Each row of a before or after table is a point. The points were changed in one or more steps. Then noise was added and the rows were shuffled. The steps act on columns, c1 being the first. What was done? A step turns or swaps two columns, mirrors them in a line or flattens them onto one, adds a multiple of one to another, or multiplies or shifts one. Angles are multiples of 10 degrees, from the lower column toward the higher: turns from -170 to 170, lines from 10 to 170 but not 90. Use the fewest steps. Two steps may share a column if one is a turn and the other turns, adds or multiplies; they go together, in the order done. Otherwise the lowest column goes first.

Before (10 x 3):
[[ -10   13   13]
 [  -1  -28   25]
 [-121   12  -46]
 [ -14   -2   13]
 [  -3   28   22]
 [  -1  -23  -26]
 [   1  -13   -5]
 [ -18  -19   28]
 [  -8   19  -11]
 [ -26   28   25]]
After, 10 rows:
[[ -28   29   46]
 [   3  -14  -17]
 [  -6   20    2]
 [  -2  -22  -42]
 [ -12   -3   11]
 [-121   14  -38]
 [ -18  -17   16]
 [  -1   29   41]
 [ -12   13   21]
 [  -1  -29    4]]
Steps: add 0.7 times c2 to c3

Before:
[[ -1  18 -36  21  46  18 -26  58]
 [  8  13  37 -24 -21  41   0  60]
 [-11  19 -37  24 -32  22  -5 -33]
 [  5 -37   6   3 -31  40 -38 -14]
 [  4  27 -21 -24  14 -73 -18   1]
 [ 17  31 -33 -46 -12  37  -2  53]
 [ -4 -44  -7  19  -4  18  30  45]
 [ -2  22  19  -5   9  36  94  55]
 [ 62 -41 -25  25 -32  -1 -26 -13]
 [ 97  34 -26 -52  18  28  35  25]
 [ -6  11   9 -10  91 -42  50  50]
 [ 29   6  55  -6 -21 -23 -33  52]]
After, 12 rows:
[[ 63 -21  20 -51  76  27 -45 -31]
 [ 37 -18  62  -5   2 -23  28  45]
 [ -7  11  58  -5   6  37 -96   9]
 [ 68  30 -17  24  14  -2  39 -22]
 [ 21 -30  46 -46   2  39  -9 -43]
 [ 12 -20 -38  23 -32  20  -4 -30]
 [-63   7  51 -11  65 -41 -51   1]
 [ -1  51  44  21  -6  18 -13 -15]
 [-30 -27  50  21  35  18  18 -45]
 [ 23  20 -14   3 -20  41  50   8]
 [ 19 -13  67 -24 -12  41  -5  26]
 [ -8 -32  -3 -24  13 -73   7 -21]]
Steps: turn c1 and c5 by 40 degrees; turn c2 and c7 by -160 degrees; mirror c3 and c8 in the line at 40 degrees

Before (12 x 12):
[[  47  -30  -13  -10   14    4   11   -1   13   11  -72    3]
 [  39    2    5   14  -12   -3   10    9  -49  -22  -30   15]
 [   2  -57  -14   51   13  -18   10   23   23   55    2    7]
 [  32   -3  -28    3   11   16  -36  -15  -21  -32  -14   -3]
 [  25   16   -6   -9   18   23   15   29   21  -46   27   -9]
 [  41    5   37   11   24   13    3   -7  -22  -37   18 -121]
 [  15    4   11   38   16   32    3   -4  -24  -26  -30   13]
 [   7   20  -17    6  -40   20    7   10   12   20   16   -3]
 [   2   19   -7  -12    9  -11  -32  -17    9  -21  -14   13]
 [   7   16  -37   -2    4   -4   18  -17    4   -6   -4  -15]
 [   7  -35   -7   24  -36   -1    6  -15   11  -24   20   11]
 [   4   -6  -13  -10   -8   10   15  -16    7   36   32   16]]
After, 12 rows:
[[  40    8    4  -11  -12   -2   12   10  -48   16  -31   14]
 [   5   41   -5   -4  -32    1    6  -12    9   20   21    8]
 [   4   73  -14  -18   15  -18    8   24   22   94   -1    7]
 [   7  -12  -35   -6    5   -6   16  -17    1   35   -1  -18]
 [  -1  -25   -8    0   10  -12  -33  -18   10   17  -14   14]
 [  32    6  -26   -3   11   14  -38  -14  -23    8  -14   -2]
 [  43    0   35  -11   24   13    2   -7  -22    4   18 -121]
 [  22  -17   -5    3   20   24   17   30   19   -5   29  -11]
 [   8  -14  -19  -17  -42   20    9    8   11   60   15   -6]
 [   1    0  -11    9   -7   11   13  -16    9   76   35   17]
 [  16   14   14  -36   14   34    3   -2  -23   16  -30   15]
 [  46   23  -12   22   13    4   10    1   16   49  -73    1]]
Steps: turn c2 and c4 by -150 degrees; shift c10 by 40

Before (8 x 20):
[[ 24  -9  -1   1   3 -20   7  14 -11  -5  34  30 -23  -4  48   5 -18  48
   48 -22]
 [  6  10   4 -31   5  20 -34  26 -49  33  19  16 -20   6  55 -35  -6 -16
   -1 -16]
 [-14   2 -33 -12  -9  -7  46  -2  42 -36  29  41   8 -48 -20  38  11  25
    2 -22]
 [ 28  13  -9 -54  -6 -30 -37  29   0 -11   9  21 -26  -1  38 -70 -55  34
    9 -15]
 [ 48   0  13  19 -16  53  -2 -23  28 -10 -43 -24  25 -33 -29   1  54 -52
    4  85]
 [ 12  22 -65  52 -12  59   6 -32  35 -48 -19 -57  60 -86 -61  51  25  31
   27  17]
 [ 26 -25  41 -29  18  39 -26  23  -3  39  -7   7 -49 -14  33 -43 -50 -15
  -15  37]
 [-39 -17 -46  -7  34   5   6  54 -15 -43  14  -1 -10 -32  26  14  29  17
   71 -13]]
After (8 x 20):
[[120   0   3  19 -17  52  -3 -24  28 -11 -42 -26  26 -34 -28   0  55 -54
    5  83]
 [ 31  24 -61  49 -12  59   7 -33  34 -48 -20 -58  61 -87 -61  52  24  41
   29  17]
 [ 61  -8   7   2   3 -20   7  13  -8  -5  35  30 -22  -4  49   5 -19  46
   46 -22]
 [-98 -17 -43 -10  33   4   9  55 -13 -45  15  -2  -9 -31  27  15  28  25
   73 -15]
 [ 15  11   1 -31   5  20 -33  27 -49  33  19  16 -20   4  54 -36  -5 -15
   -1 -15]
 [-35   4 -29 -11  -7  -6  46  -3  42 -36  29  44   9 -48 -21  38   9  33
    4 -21]
 [ 66 -26  38 -30  17  38 -27  24  -3  39  -5   6 -48 -13  33 -42 -52 -19
  -15  38]
 [ 71  14  -3 -53  -7 -31 -36  30   0 -11   7  21 -26  -2  39 -72 -57  33
    8 -16]]
Steps: multiply c1 by 2.5; turn c3 and c18 by -10 degrees

Before:
[[-12  63 -47  49  33   7  33  13  58  13 -20 -32 -14  -8  -5 -30 -48  34
   21   7  34 -23  39 -25  65  31 -42  53 -60  -2  25   5 -14  37 -47  36
   50   7  16 -25 -21 -34 -34 -93 -24 -62 -55  33 -13 -16  26 -70 -45  -2
  -25   9 -46 -44  -7  35 -10  41   4  64]
 [ 18  13  19  -2 -46 -19  19 -56  16 -18  28  30 -24 -23  21   9  14   4
  -32 -29  25  37  16  24 -34  10 -18  -8 -24  -5 -17   0 -25  16   4  -9
  -29  11 -13 -14  51 -57 -19 -24  22 -15  -7  -1   0   6   1  39  -8 -26
  -45 -26   2 -24 -34  12  10  14   3 -59]
 [ 11 -44  31 -18 -37 -13  43 -18  54 -34 -22  16  -2 -31 -27  58  17 -13
  -60 -10  36 -10  38   9  14   8 -25   3 -11 -29 -12 -24 -14  44 -41  20
   -6 -10  -8   5  35 -63   0   7 -17  -8  42  23 -58  13 -21   1  20  -8
  -44 -11 -12  -6 -13 -40  47  10   8 -14]
 [-26 -25  39 -37 -32  43  48  24  14  -2  24  19 -28 -40 -27 -12  36 -44
  -32   0  16  33  30  37 -18  25   8  32 -35  27 -59  14 -23  49 -24  23
  -12  51  -5 -41  21 -52 -59 -32 -42 -24  30  11  -6  21 -18  -4  20 -19
  -33 -23 -25 -11 -30  -1  26  68  28  23]
 [ -8  35  14  11 -56  41  -6  -2  30 -67  27  -2  -9   2 -35  40  42 -26
  -48  14  36   3  13  13   0  30 -27  45  -3  29  -3  25  27  22   8   6
    8  -4 -45 -25  40 -45 -25  21   0 -18   5 -31 -20  17 -20  19 -15 -35
  -47 -14  -6  20 -30  -6  32  25   2   3]
 [-33  27  -9  88  -4   9  61  11  21  41 -63 -38  35  27 -25 -44 -54   0
   49 -32  52  29  38  19  76  11 -50  62 -60 -20  -2  21 -20   6 -34  25
   25  36 -14 -42 -25  -2 -30 -59 -61 -61 -29 -23   3   9  20 -47 -10  52
  -47  -2   2  -1 -12  78  17  29  -6  68]
 [-26  23 -14  55  14 -44  55 -19  -8 -39 -14 -63  42 -38  57 -44  -6  93
  -29  35 -35   4 -31  12  21 -44  65 -40  51  78  38 -15  12 -38  34 -65
   -5  11  35  28 -50  65  12 -34   6  52 -29 -64  55 -31   7 -34 -36  15
  -13  53  47  41  10 -46 -56 -46  37  30]
 [-18 -11  37   1 -56   9  30 -28  53  15  27   5 -51 -84 -23   9  44 -36
  -40   5  -2  16   9  40  10   2 -47  88 -30 -20   4  12 -24  33 -18  25
  -21  58  -1 -37  45 -37 -48   2 -31 -64  19 -20 -65  49 -42 -17  -6  -2
  -30 -22 -49   6 -37  46  13  12 -19   4]
 [  1 -26  34 -21 -31 -29  39   6  56 -16  38  -7  15 -14   1  44  30  10
  -36   6  26 -21  42  48 -26  35 -49   8  13   6   6  -4  -7 -23   7 -16
  -22  -5  -8 -58  43 -59 -31  -8   4  -3  37   0 -58  -3  40  12 -12 -37
   -1   9 -10  28  25   7   0  54  27 -31]
 [ 63 -27  17  -8 -47 -49   8  -3  -9 -72  52 -31 -13  23  26   9  18  26
  -28 -15  41 -12  74 -23   1 -62  34  -9  81  36  50 -17  38 -13   5 -32
  -24 -35  26  27  16 -15 -12 -12  22  -8  40  17  22   3  37   8 -78   6
   13  36  12  22  28 -27   0   2  29 -36]
 [ 42  12 -26 -13 -23 -97  28  -1  -5 -67  -8 -59  29 -16  50 -31 -25   0
  -13  37  14 -64  12   2 -11 -69  51 -34  42  27  12  -6  34 -70  28 -88
  -10 -46  67  42 -28  27  39 -53  49  57   0 -30  58  -5  37  -8  -2 -24
  -12  42 -18  67   0  -9 -29 -21  24  25]
 [ 10  66 -22  28  28 -42  18  -8 -43 -13 -28 -56  52 -33  58 -33 -13  50
  -15  60   6 -13  13 -11 -38 -60  60 -16  32  68   1 -20  53 -68  68 -27
    9  31  71  37 -20  37  46 -39  28  -3 -11 -47  66 -48  -1 -36   9  39
    3  67  29  73  68 -49 -39 -63  18 -10]
 [-32  61 -61  83  63   2  18 -30 -27 -30 -16 -64  35 -28  19 -56 -60  40
   28  48 -13  41 -29  10  24 -56  23  40  11 -30 -24   4  23 -33 -25   2
   11  68 -20  -2 -63  10 -28 -56 -32  12 -42 -76  21 -43 -20 -68  32  46
   23  56   5  -8  13  20 -42  12   6  53]]
After (13 x 64):
[[ 41  13  -8  -7 -23 -94  31   1  -1 -67  -6 -59  30 -14  -1 -32 -27   0
  -14  41  13 -62  13   2 -10 -71  54 -35  41  27  11 -11  35 -68  26 101
   30 -43  66  39 -27  28  36 -51  45  58   4 -30  55  -6  30  -8  -1 -24
  -11  46 -19 107   2  -6 -31 -21  25  29]
 [ -1 -29 -30 -15 -35 -32  39   8  57 -18  40  -5  19 -16   7  43  33  12
  -32   8  26 -24  41  45 -27  36 -49  11  13   4   5  -6  -8 -24   8  12
  -30  -6 -12 -60  37 -57 -27  -9   3  -5  37  -1 -59  -6  39  14 -12 -37
    0  12 -12  49  22  11   4  54  28 -35]
 [-32  31  27 100  -6  10  60  10  17  42 -60 -39  38  26   9 -45 -57  -2
   47 -33  51  25  39  24  78  12 -47  60 -60 -21  -2  19 -15   6 -34 -33
    6  31 -11 -44 -25   0 -29 -58 -61 -62 -33 -19   4  10  23 -49  -3  51
  -49  -5   1   0 -14  79  17  31  -6  72]
 [-31  60  19  63  60   4  19 -33 -27 -26 -15 -65  34 -32 -16 -59 -63  43
   28  48 -10  44 -29  12  23 -59  26  40  13 -31 -25  -1  23 -38 -25  13
   58  66 -21  -4 -64  11 -30 -57 -29  10 -43 -75  20 -46 -15 -67  34  49
   23  55   3 -17  15  19 -41  11  10  52]
 [-27  24  -3  35  18 -47  53 -17  -7 -42 -17 -66  43 -35 -20 -48  -7  93
  -28  34 -35   4 -31  16  21 -45  67 -40  51  77  38 -16  17 -33  33  85
   19  12  37  26 -53  66  12 -34   6  53 -26 -69  58 -33   9 -32 -36  17
  -10  53  48  67  10 -48 -55 -49  32  31]
 [  9 -44 -10  -4 -41 -12  46 -20  53 -35 -23  21  -2 -30  17  57  22 -13
  -61  -9  36 -10  40   2  15  10 -22   3  -8 -31 -12 -24 -13  42 -34 -36
  -27 -11  -7   7  34 -60   1  10 -21  -6  38  22 -58  15 -20   1  21 -10
  -45  -7 -13  -6 -17 -42  47   5   5 -18]
 [ 63 -30 -27 -15 -44 -50   7  -3  -8 -70  51 -33 -15  24  -5  12  21  25
  -31 -20  44  -7  77 -25   1 -62  33  -8  84  35  54 -16  38 -14   6  39
  -13 -33  30  26  15 -15 -10 -10  16 -11  42  12  22   6  35   9 -78  11
   13  38  15  35  30 -32  -1   0  31 -37]
 [-21  -9 -24  13 -56   8  31 -29  48  16  30   2 -50 -80   9   7  46 -39
  -37   5   2  18   6  33  11   0 -49  85 -29 -15   0  17 -26  34 -20 -31
  -38  60  -6 -34  48 -40 -47   7 -30 -63  14 -20 -69  53 -42 -19  -4   4
  -29 -24 -48   9 -36  43  13  10 -20   5]
 [-28 -26 -20 -25 -26  40  48  24  12  -3  26  16 -29 -38  13 -11  36 -42
  -32   0  16  35  26  41 -21  26   8  25 -37  30 -60  15 -26  48 -25 -31
  -31  50  -5 -37  25 -53 -58 -36 -39 -22  29  13  -8  23 -12  -6  22 -18
  -38 -23 -26 -19 -32   1  23  68  31  20]
 [ 12  67  10 -12  24 -45  19  -3 -44 -14 -30 -57  58 -29 -40 -33 -17  52
  -18  60   4 -14  13 -11 -37 -55  62 -17  28  69   5 -19  53 -65  66  56
   20  34  69  33 -20  38  47 -37  22  -1  -9 -51  63 -46  -5 -37  12  38
    2  68  28 115  67 -48 -38 -63  20 -10]
 [ -4  35   4  35 -53  43  -5  -2  31 -67  28  -2  -6   1  27  38  39 -29
  -46  13  37   2  14  16  -1  30 -25  44  -7  29   1  24  24  21   9 -21
  -15  -1 -47 -22  38 -43 -22  22  -2 -18   3 -33 -18  18 -22  19 -12 -34
  -48 -16  -3  32 -33  -5  34  28   1   7]
 [ 13  10 -31 -16 -46 -16  21 -58  16 -18  30  31 -23 -24 -13   8  16   4
  -31 -27  27  36  19  21 -35   9 -18  -3 -27  -6 -17  -3 -18  12   3  17
  -16  12  -9 -18  49 -54 -19 -21  20 -13  -9   1   0   4   2  38 -12 -25
  -45 -26   3 -39 -35  10  13  15   2 -56]
 [-13  63  57  37  30   8  36  11  59  13 -21 -31 -15  -8 -13 -26 -48  36
   24   7  33 -20  37 -24  63  30 -40  53 -56  -4  24   6 -13  35 -47 -32
   40   8  20 -26 -23 -34 -33 -92 -25 -60 -54  34 -13 -15  24 -71 -43  -4
  -28   9 -46 -73  -8  35 -14  40   3  65]]
Steps: turn c3 and c37 by -100 degrees; turn c15 and c36 by 150 degrees; add 1 times c15 to c4; multiply c58 by 1.6

Before:
[[ 21  47   1   4  14   5  17   9  16  63 -10  56  24 -18 -30  -6  43   7
  -21   7  20 -11  -9 -40  38  -1 -19  17  25 -22  -8 -11   7  12 -11 -10
   -6   7 -27 -17  10  38 -23 -33   4 -26  58 -38  32  53 -19   2 -19   6
   21  -1 -41  18  42   9   8  13 -23   7]
 [-37  42  21  47 -76   8   8 -11  41 -25 -47   5  25 -30  25  35  34 -28
  -21  26   7 -18   4  58  49  35  44  -9 -33 -81 -48  -3  -5 -57 -36   9
  -47  16   8  -7  -1  87  24 -15  -2  11  36  -9 -16  38   6 -16 -18  -8
   -3  24  -5   9  34 -26 -58   0   6 -13]
 [  5  51 -26 -36  30  78  76 -83 -30 -11  11 -33  12  35 -29 -75 -61  17
  -11 -28  15 -29 -12  -3 -16  43 -26  16  20  -7  -4  -9  -4  45  57  25
  -23  -7 -20  32 -36   4 -24   1 -24 -32  33 -62  23  28   4  18  10 -30
  -45   0  12  -4 -35  27  28  49 -29  21]
 [ 18  21 -20 -17  12   7  14 -33  29  15 -46 -21  17  25   7 -22  20  -7
  -41  -1  23  -5 -25 -14  53  30 -17  27  24  14 -24  -5  -7  16   5   1
   41   9 -60   5   5  53 -27  -7 -30 -28  11 -11  17  36  27  28  10  -8
  -13   6 -31  13   8  24  10 -16 -49  48]
 [ 41  37 -60 -14   5  10  65 -19  -8 -22  22  55 -28 -12  79  25 -48 -28
   24  67 -19  45  23  33 -39 -17 -15 -51 -66  14 -34 -55 -83  23  69  56
   -5 -19  21  42 -40   0 -50  62  18  65  75 -32  67 -65 -54   7 -78  63
  -96 -15  60 -23 -43   8  49  31  43 -48]
 [-27   4   9   7 -44  46  -7   7  14  15 -33  11   3 -42   1 -30  37   1
  -70   3 -15   0  23   2  45  22 -18   9 -13 -35 -36  18  15  -3 -33 -25
  -30   4   4 -65  29  44  20  16 -41   1  22  12  -3  55   7 -20   8  14
   -1 -16 -16  40  50  18 -22 -35 -19   8]
 [ 64  -3 -57  -7  -9  13  87  -1 -62 -26  22  53 -47  -8  76  17 -10 -41
   29  68 -16  63  33  18 -45  10  14 -26 -82 -19 -85 -63 -65 -14  79  59
  -33  -1  29  76 -90  24 -12  48  33  73  45 -27  30 -21 -10 -37 -51  39
  -78  54  57 -61 -55  11 -32  74  40 -50]
 [-26  43   9 -24 -45  20   9  -7  76  14 -26 -14   7  10 -21  -3  48  27
  -43  29  10 -12  27 -52  44  -6  -9  11  21 -24 -39  -3  17  28 -26  -4
  -12 -10 -21 -21  26  57 -11  -8  21  15  58 -38  15  67  27 -10  61   4
   12 -16 -29  22  62   4 -13  -2   2  17]]
After:
[[-27   2   9   6 -45  47  -7   7  15  15 -33  11   5 -42   2 -30  37   2
  -70   6 -16  -1  24   2  45  22 -18   0 -13 -35 -36  18  14  -3 -34 -26
  -30   5   4 -65  30  45  20  16 -39  -5  22  12  -3  55   6 -20   7  15
   -1 -17 -16  39  50 -32 -22 -35 -18   9]
 [-26  16   9 -24 -45  22   8  -7  78  14 -25 -14   7  10 -20  -4  48  26
  -43  46   9 -13  27 -52  44  -7  -8   7  21 -24 -39  -3  17  28 -26  -3
  -11 -11 -21 -21  25  59 -12  -8  22 -42  59 -38  15  67  27 -10  61   4
   12 -17 -29  22  62 -46 -13  -1   2  17]
 [ 64  73 -58  -8  -9   8  87  -1 -62 -26  21  53 -47  -9  78  17 -10 -41
   28 110 -16  63  33  18 -44  10  14 -27 -82 -19 -85 -63 -65 -14  79  59
  -33  -1  29  75 -90  24 -14  49  33   3  45 -27  29 -21 -10 -37 -51  39
  -78  54  57 -61 -55 -38 -32  74  40 -50]
 [ 21 -26   1   4  15   7  16   9  15  63 -10  56  25 -17 -30  -5  43   7
  -20  11  21 -11  -9 -41  36  -2 -19  17  25 -22  -8 -11   7  11 -10 -11
   -8   7 -27 -18  10  37 -24 -32   5 -48  59 -38  32  53 -20   1 -19   6
   21   0 -40  17  42 -42   8  13 -23   7]
 [  4 -32 -26 -36  31  81  76 -83 -30 -11  11 -32  12  35 -29 -75 -61  16
  -12 -45  15 -29 -13  -3 -15  43 -26   3  20  -7  -4 -10  -3  45  57  25
  -24  -6 -21  30 -35   4 -24   1 -23 -50  34 -62  23  28   4  19  11 -30
  -46   0  11  -4 -35 -23  28  49 -29  21]
 [-37  11  21  46 -76   6   9 -10  41 -24 -47   5  26 -31  25  36  34 -29
  -20  40   6 -17   5  58  48  35  44 -10 -33 -82 -47  -2  -5 -56 -36   9
  -47  15   8  -7  -1  88  24 -14  -1 -42  35  -8 -16  39   5 -16 -18  -7
   -3  25  -4   9  34 -76 -58   0   7 -14]
 [ 18 -27 -20 -18  12  10  13 -33  29  15 -47 -22  16  25   7 -23  18  -6
  -41  -2  23  -6 -25 -15  53  30 -17  26  24  15 -24  -5  -8  17   5   1
   42   8 -60   5   6  54 -27  -8 -29 -21  11 -11  17  38  28  28  10  -8
  -14   7 -32  13   8 -26  10 -16 -48  48]
 [ 42  67 -60 -13   6   1  64 -20  -8 -21  22  55 -27 -13  78  24 -48 -28
   25 106 -18  45  24  33 -39 -16 -15 -53 -66  14 -35 -55 -83  24  69  56
   -4 -19  22  42 -40   1 -50  62  18 -37  76 -32  68 -65 -53   7 -77  64
  -97 -17  60 -23 -42 -42  49  31  44 -48]]
Steps: turn c2 and c46 by -90 degrees; turn c6 and c28 by -10 degrees; multiply c20 by 1.6; shift c60 by -50
